Each row of a before or after table is a point. One or more steps were done to the points. Then noise was added and the rows were shuffled. The steps act on columns, c1 being the first. What was done? A step turns or swaps two columns, mirrors them in a line or flattens them onto one, adds a multiple of one to another, or multiplies or shifts one. Angles are multiples of 10 degrees, from the lower column toward the higher: turns from -170 to 170, lines from 10 to 170 but not 90. Use the fewest steps. Two steps may share a column if one is a turn and the other turns, adds or multiplies; they go together, in the order done. Otherwise the lowest column goes first.

Before, 9 rows:
[[ 36  31  21]
 [ 22   8 -16]
 [ -9  13 -51]
 [ 60  -6   5]
 [-30   4 -24]
 [ 32   8  -8]
 [-16  17 -16]
 [  0  49   6]
 [-25  11 -30]]
After:
[[-34 -19   9]
 [-14 -10  17]
 [ 16 -52 -12]
 [-24 -42 -19]
 [-56 -18   0]
 [ 11  -5  52]
 [ 26  -4  27]
 [ 24   5  25]
 [ 21 -17  21]]
Steps: turn c1 and c2 by -160 degrees; multiply c3 by -1

Before (9 x 4):
[[ 13  14   7   7]
 [ 12   3  -8 -24]
 [  5  19  -1  12]
 [ -9  10   1  15]
 [ -5  -4   0 -29]
 [  2  16  -5 -20]
 [ -7 -12  -2 -19]
 [  5  13  14  10]
 [ 16 -17 -20  30]]
After (9 x 4):
[[-11 -20   6  17]
 [-61  31   7 -17]
 [ 11 -30   1  -2]
 [  6  14 -14  14]
 [-11  13  -2  18]
 [-20   6 -16  15]
 [-38 -26   1   2]
 [ 22  14   5  12]
 [ 11 -17   6 -12]]
Steps: turn c1 and c3 by -150 degrees; multiply c1 by 2.5; swap c2 and c4

Before (13 x 8):
[[  9  -2  12   2  -8  38 -11  14]
 [-16  -3  16 -12  -4 -31  -2   5]
 [-20  50   3  32   6 -27   8  -9]
 [-37   0 -13  17  22 -18  -3   7]
 [-31   1 -25   5  -8  15  12  21]
 [ 22   4  -8  -9 -11 -13 -40  18]
 [ 30  -2  21 -17  11   5  41  34]
 [-30   3  -5 -18   4 -38  19  -6]
 [-45   5  12  -3  -9  -4 -12  19]
 [ 20   3 -14  12  13  12   9   0]
 [ -5  16   9  -5  17  34   2  12]
 [-12  -1  14  16  17 -28  -9 -36]
 [ 22  26   2 -13  26 -16  10  -9]]
After (13 x 8):
[[ -5  59   1  22   3   5   8  -8]
 [ 29  23   2 -24  24  -5  16  -6]
 [-40  19  13 -14  -8   5 -13  19]
 [-30   1 -23  -4 -11  18  11  18]
 [-15  16  18 -21  -4 -25  -1   8]
 [  8 -24  13  -9  -4  28 -11  14]
 [-36  20 -14   7  23  -8  -1   9]
 [-13  17  14   4  18 -22  -7 -36]
 [ 28 -14  21 -29   4  -3  41  33]
 [ 21   3 -11 -21  -3 -13 -41  17]
 [ 20  -9 -15   2  10   9  12  -1]
 [-28  30  -4 -28   2 -28  19  -7]
 [  3  -2   9 -16  16  37   6  13]]
Steps: turn c1 and c2 by -20 degrees; turn c2 and c6 by 30 degrees; shift c4 by -10; turn c5 and c7 by 10 degrees
